Each point is reached from the start by the listed moves, each made once or not at all, plus a little noise. Is the number of moves made odd or even? Then give how often each move was made.

Moves:
(1): [-24 -14  28  36]
(2): [-13 -29 -17  18]
(3): [ 6  0 18 20]
Start: [-4  7 -3 21]
Points:
[-35 -36  28  95] => odd (1, 1, 1)
[-28  -5  27  57] => odd (1, 0, 0)
[-1  7 15 43] => odd (0, 0, 1)

Moves:
(1): [  1  10  20   6 -22 -11  13  -8   1   7  36]
(2): [  2 -12   1 -12  -8 -12  16  -6  26 -10  13]
(3): [  8 -13  -1   8  20 -23  -3 -20 -18 -19  11]
(4): [ -8   7 -12  -2  -2  12   1  -3   8   6 -13]
(5): [ -1   9  14  -6  -5   6 -14  -7  13 -11 -11]
(6): [ -2  22 -24  -4  11 -12   5 -11   5 -13   5]
(7): [-1 -3 -5  9 27  8  1 -7  6 18  0]
(8): [ -1   9  -8   5 -19  -9 -16  11  -5   9   3]
(9): [ 10  -7 -20 -26  -7  16   8   2   5  20 -24]
(10): [ 22  -9 -15   9   1  17  -3   6  -2   6  -5]
(11): [ -2 -16   0  -3   1  -8 -18   0  -4  -5  29]
Start: [-10  16 -10   1   0  11 -15   6  -2   1   1]
Points:
[ -9  25 -30 -31 -12  44 -20  -1  23  16 -46] => odd (0, 0, 0, 1, 1, 0, 0, 0, 1, 0, 0)
[  4  21 -62  17  36   4 -62 -23   1  -9  21] => even (0, 0, 1, 1, 1, 1, 1, 1, 0, 1, 1)
[-18  15 -43 -20   4  -9 -12 -15  32 -21  36] => even (0, 1, 0, 1, 0, 1, 0, 0, 0, 0, 1)
[ 22  40 -58 -10 -36  10  -9   6   1  30  15] => odd (1, 0, 0, 0, 0, 1, 0, 1, 1, 1, 0)
[ 21   8 -95 -12  24   8  -6 -21  22  18 -11] => even (0, 1, 1, 1, 0, 1, 1, 1, 1, 1, 0)
[  3   9 -42  19  27  47 -16   3  12  30 -18] => odd (0, 0, 0, 1, 0, 0, 1, 0, 0, 1, 0)

Moves:
(1): [ -3  -3  -2  24 -22  12  16  -6  18  -1  13   9 -12   8   2  -6  -9 -10
  -3   1   3 -13   1   2 -13  11   0]
(2): [ -1  -1 -14   4   1  -6  -6   5   4 -14   0   0 -19  11 -11  -7  -6   3
  -4   7  -1   5  11   4  13  -2  -4]
(3): [ -9  -1 -16   1  -2  11 -18   4  -1   4  20  -7 -20  12 -16  -4   1   5
  -1  -1  11   4  27   5  -6   5  -1]
(4): [  6   4  -1   5 -18   1   1  23  -1  22  13   3   2  19   0 -18  12  17
  -9 -11   7  -4 -17   3   5  14 -17]
(5): [ 10   1 -11  -2  -9   5  -9   9  -6  -9  -5   2  -1   4  -6  15  -8 -13
 -23 -12  -8  -4   3  14  -4  -7  -7]
(6): [  5  -5 -10  -7   2  11  10 -11  -3  -3   2   5  -5 -12  -2  11  -1  -7
   4  17  26   2  -3  18  10  -4 -14]
(7): [  7  -2   4   8   1  -4   2   0   0  -4   3   5   0 -10  -5 -18   6  -5
  -7  -4   8   2   2  -5  -6   4  -3]
(8): [  3  13  -6   8 -10   2 -14  17  12   7   5  -6  -4  10  -1   1   3   7
 -16   7   5   2  14   0 -10  23   0]
(9): [ -7  -1   4   1  -3  10  18  -6   0 -10   2  -7 -16   5   7 -17  -3  -1
 -12  -6   4  -8 -26 -15  -8  -8   5]
(10): [  6   9   1  -5  -9   5  -4  -1   7  -6 -11   0 -11 -17 -12   8   5   2
   1  -2   4   7  15 -16   3   4 -15]
(11): [ -3  13  -2  -9   5  -1   1 -12  -2 -16   2 -17  -7 -16   9  -3   8 -10
   0  -9  -3  -6  -5   8  -4   0   3]
(12): [ 24 -16   4  21  16   9  12   6  -1 -34  -4  21  -2  10   0  11  15 -13
 -17  10   3  -2 -10   5  23 -26  13]
(13): [-10   4 -15  -6   8  19 -13  22  -8   6  -3   7 -14   7   6 -18 -17  11
  -1   3  -7   0  13 -12  21 -17   5]
(14): [ 24 -41  -4  20  -4   2  10  23  19  15  16  39  -6  -5  -7   6 -12   4
  -9  17   3 -13 -14   0  -7 -11 -19]
(15): [  5  -3   9  -8 -10  -7   3  20  -1  -3   4  -8  -5  -1  -2  -9  -8 -11
 -10 -14   1 -17 -15  -1 -22   0   2]
(16): [-34  -2   2  14   8 -18   8   6  -9   3 -13  -4   5   6  20  -6  19  -3
   2  -5   5   3   0  -5   0   6   2]
(17): [-11   7  11 -15  19  -9  -4   2  10   7   1  11   2  -8  19  -5  -3  -4
  -1  15 -17   6  14 -14   9 -19   6]
(18): [  5   3 -10   9   5  10  -8  -9   6  -1  -6   8  -3  12  15   8   1   2
   8   7   5  15   3  -4  10 -11   1]
(19): [  5   4  -3   6   8   2 -11   3  -9  12   6   3 -15  -2  -2   3   2  -7
  -2  -6   4  18   4   3   8   9  -6]
(20): [ -3  -3  14  -4   4  -4   4  -2   8  -2   6   1  -8   6 -16   1  -5  17
   6   5   0   2   6  13 -18   1  -2]
(21): [ -7  -9   9  10  -8 -10  -4  -4  -5   7   0   7  19   9   9  -5   5  26
   4   5  17   1 -11  -4  11   4   4]
(22): [-15  -9   7  -4   5   4 -20  13 -18  10   6  -3 -11   0   8 -11  -5 -21
  -6   6 -13  -2   7  -2  -7  11  -1]
(23): [-12  25 -19  12  13 -19  11 -15  -6 -33   3   9  -9  -4  -4   6  17 -15
   8  25  15 -15  -5  19 -12 -18 -14]
(24): [  8   3   1   8  -6   1  -5  -8 -10   4   1 -15  -4  -1  -8  -1  11  -4
  -1  -1   3   5   6  20   7   3   9]
Start: [  5   2   4  -4  -8  -9  13 -12   0   6  -7  -5  16  -8   0   4  13  -8
  18 -24   5   8  -6  -9   7 -13  18]
Points:
[ -4  -8  -4  62 -45 -37   3  77 -18  19  21  35 -37   6   6 -39  46 -30
 -60 -25  57 -23 -49 -19 -42  17 -52] => odd (0, 0, 0, 1, 1, 0, 1, 1, 1, 1, 0, 0, 0, 1, 1, 1, 0, 0, 1, 0, 1, 1, 1, 0)
[ 14  -9 -12  64  15 -54  11  26  20 -63   3  43 -27  23  16  17  51 -25
 -35  35  33 -10  -7  47   1 -70  11] => even (0, 1, 0, 0, 1, 0, 0, 1, 0, 0, 1, 1, 0, 1, 1, 1, 1, 1, 0, 1, 1, 0, 1, 1)
[-10 -11 -34  95 -28 -44  18  28  28   0  22  51 -32  37  18  -4  26 -12
  -4  21  63  -7 -18   9 -15  -1 -18] => even (1, 1, 0, 0, 0, 0, 0, 1, 0, 0, 0, 0, 0, 1, 1, 1, 0, 1, 1, 0, 1, 0, 1, 0)
[ 43  23 -26  51  -7  -5 -10   8  -1 -63  20   6 -41  30 -42  18  45 -39
 -34  -1  46   1  26  56 -30 -40  15] => even (0, 0, 1, 0, 1, 0, 1, 1, 0, 0, 0, 1, 0, 0, 1, 0, 0, 1, 0, 1, 0, 0, 1, 1)

Moves:
(1): [  2 -15  -2  -4  -3  -2  -8   4  -5  15  -2 -15   2 -22   8  11  18   2
   3 -10   3  -5  -1  -8]
(2): [  2   3   9  -5  -7  -4  -1  13 -11 -14  10   6   4   0  -1   6  -1  -2
   3  -2  -7  -5  -8  -7]
(3): [ -1  -2   0   4   2   3   1  11 -11   6  -8 -10   1 -12  -2  -4  11   0
  -6   5   2   6  13  -9]
(4): [ -2 -24  -3  -1 -16   7   6 -20   1  11  -5   1  -2   6  -1  -4   7   0
  -4 -14   5 -34   2  26]
(5): [ -4   5  -5   1  -6   7   2   0  -9  -6  -3   0  16 -14  -2   1   6 -15
   9   0   5   5  -8  -7]
(6): [  5  10  -5   2   6  -8  -3  12  -4  -1   5 -13  -7 -13 -23   8  -1 -21
  15   3  18   5   4 -12]
(7): [ 5 11 -2  2 -7  6 -7 -2 -1  7 -2  7  0 22  4 -7 -1  2  0  5 10 -6 -4  5]
(8): [  2  -2  -6  -1   4  -4  19   7  -3   3   4   6   8  -9  -2  -6  -1   5
  -8   4   4 -10   0   0]
(9): [  0   1  -8   9  -3  -2   3   2 -14  -7  13   6  -8  -8  -2   2   7  -5
  -1   9   7  17   0  -7]
(10): [  3  16   5  -9  -7  11   9   6  -3  -8  -8  15 -12  17   3  -7 -16   0
   4  11   3  20 -10   3]
(11): [-14  -2 -10   1  -6 -10   3  17  -2   4   7  -5  -4   5  -9   0  11   5
   3  -1  13   0  -7   4]
(12): [ 19   7   1 -17  -2   4  -6   8   3  -4  11  -9  -3   2   7 -11   8  -6
  -8   4  -8  23   1   0]
(13): [ -3   4   1   5  17  -3  21 -11  -8  -7   6   0  -8 -16  -4 -13  -6   3
  -4  -1 -18   1   2   7]
(14): [ -6   0   7  -8   8  -3   3  -5  -3  -7 -10  10   2   0   3  -6  -2  -6
  -6  -3  -8   4  -2  -6]
(15): [  1  -3   7  -1  -1   0   6 -10   2  -1   5  -3   1   4  -2  -5   1   3
   3   4  -4   0  -3  -2]
(16): [  4  -6  -6   7  -2   4   2 -11   3  -6 -10   2  -5 -10  -6  -4   1   5
  -2 -11  -2   2  -3  -2]
(17): [  3   0   5   7  15   1   6   5  -5  -1   8   0   0  -8  -6 -11 -10  -8
  -7   1  -8  10   1  -2]
(18): [  7 -12 -14 -31   8  21 -17 -14  -3   7  -6  -6   6  -3   5   4  25   2
   7  -2  -2  16   9 -14]
(19): [  3  -7  -8   9 -12 -18   1   9  -7   3   1   1   4   2  -8   0  -2  -7
   4   2   1  -9  -2   5]
(20): [ 7 -9 -2 -8  1  8  0  1  1 -2 -8  0 -2 12  9  0 12 -3  4  6  2  4 -4  2]
(21): [  9 -11   8   8   8  -9  12   1 -11   2  -5   5   9  -7   0  -5  -8   2
   0  -9   7  -5  16  12]
(22): [ -9  -1  -9   5  -3   1  10  -7  -4   8  -2 -13   2   4  -6  17   8   7
  -7  -8   3  -7  -3   0]
(23): [  3   4  12  -6   7   6   3 -11   8  -4   0  10   3  -6  -7   2   6  -4
   6   3  -9   6   3  -1]
(24): [-4 -1  2 -1  7 -2  5  5  3 -1  5  2 -3  6  8 -6  7 -7  2 -3 -7  3  8 -8]
Start: [-16   2   6  15   3   6   2   2 -17   2 -11   3  -3   0  -2  -3   6 -10
  -9   2   3  -5 -10 -17]
Points:
[  8 -21 -25  10 -11   0  27  52 -63  26  15 -16   1 -35 -27 -29  82 -72
   3  14  40  11  -6 -26] => odd (1, 0, 1, 1, 1, 1, 1, 1, 1, 0, 1, 1, 0, 0, 0, 0, 1, 0, 1, 1, 0, 0, 1, 1)
[ -3 -54  -5  19 -18 -15  57  34 -75  -3 -17  36  -6 -21 -13 -26  20 -21
 -17 -17  23 -16 -30   6] => odd (1, 1, 0, 1, 0, 0, 0, 1, 1, 1, 1, 0, 0, 1, 0, 1, 1, 0, 1, 1, 1, 0, 0, 0)
[  2  34  17 -11  10  45  46  -8 -37 -10 -15   1  -9  19   7 -36  42 -29
  -6  26 -18  50 -16 -28] => odd (0, 0, 1, 0, 1, 0, 1, 0, 0, 1, 0, 1, 1, 0, 1, 0, 0, 0, 0, 1, 0, 1, 1, 1)
[  2  -9   7  19  24  -8  80  -2 -84 -22  26   0  11 -58 -40 -30  15 -52
 -27 -12  -1   0  -8 -16] => odd (0, 1, 0, 1, 1, 1, 0, 1, 1, 0, 0, 1, 1, 1, 1, 0, 1, 0, 0, 0, 1, 1, 0, 0)
[ 11 -24 -13   3  32  25  47  14 -93   0   2   7  11 -43 -18 -38  52 -56
  -1   4  20   2  21 -30] => even (0, 1, 1, 1, 1, 1, 1, 1, 1, 0, 0, 0, 1, 0, 0, 0, 1, 1, 0, 1, 1, 0, 0, 1)
[  3   4  -3  40  32 -25  56  34 -95 -33  10 -10   2 -73 -43 -28  23 -69
 -17 -13 -12  46   8 -54] => even (0, 1, 1, 0, 1, 1, 0, 0, 1, 0, 0, 1, 1, 1, 0, 1, 1, 0, 1, 0, 1, 1, 0, 1)
[ 19 -30 -13 -19  47  12  44  28 -70   8  -3 -38   4 -82 -37  -8  80 -23
 -12 -18   1  36  14 -46] => odd (1, 1, 1, 0, 0, 1, 0, 1, 0, 0, 1, 1, 1, 0, 0, 1, 1, 1, 0, 1, 1, 1, 1, 0)
[ 17 -36 -16 -26 -17  48   8 -23 -46   4 -24   1  20  17  16 -12  69 -22
  -6 -32   9  -9  -6 -10] => odd (0, 1, 0, 1, 1, 0, 1, 0, 0, 0, 0, 1, 0, 0, 0, 1, 0, 1, 0, 1, 1, 1, 0, 1)
[ -4 -38 -34  43  -4 -10  62  16 -91  34 -10 -21   8 -48 -22 -10  62 -46
  -1 -10  44 -41  12 -10] => even (1, 0, 1, 1, 1, 1, 1, 1, 1, 0, 0, 0, 1, 0, 0, 0, 0, 0, 1, 1, 1, 1, 0, 1)
[  9   9   7   6 -12  -4   1  11 -18   6   8   1  -4  36   8 -32  17 -25
  -7  12  -6   7 -11 -17] => odd (0, 0, 0, 0, 0, 0, 1, 0, 0, 0, 0, 1, 0, 0, 1, 0, 0, 0, 1, 0, 0, 0, 0, 1)
[-14 -26  -8 -17  17  18  27  10 -74   2 -24   0   8 -13 -13 -29  66 -48
  13 -15  24 -12  11 -23] => odd (0, 1, 1, 1, 1, 1, 1, 0, 0, 0, 1, 0, 1, 1, 0, 0, 0, 1, 0, 1, 1, 0, 0, 1)
[ 29  12  22  -5  -1  16  34   8 -42   7   5  25  -3  -7   7 -30  20 -13
 -11  20  15  35  -9 -14] => odd (1, 0, 0, 0, 0, 0, 1, 1, 1, 1, 0, 1, 0, 0, 1, 0, 0, 0, 0, 0, 1, 0, 1, 0)
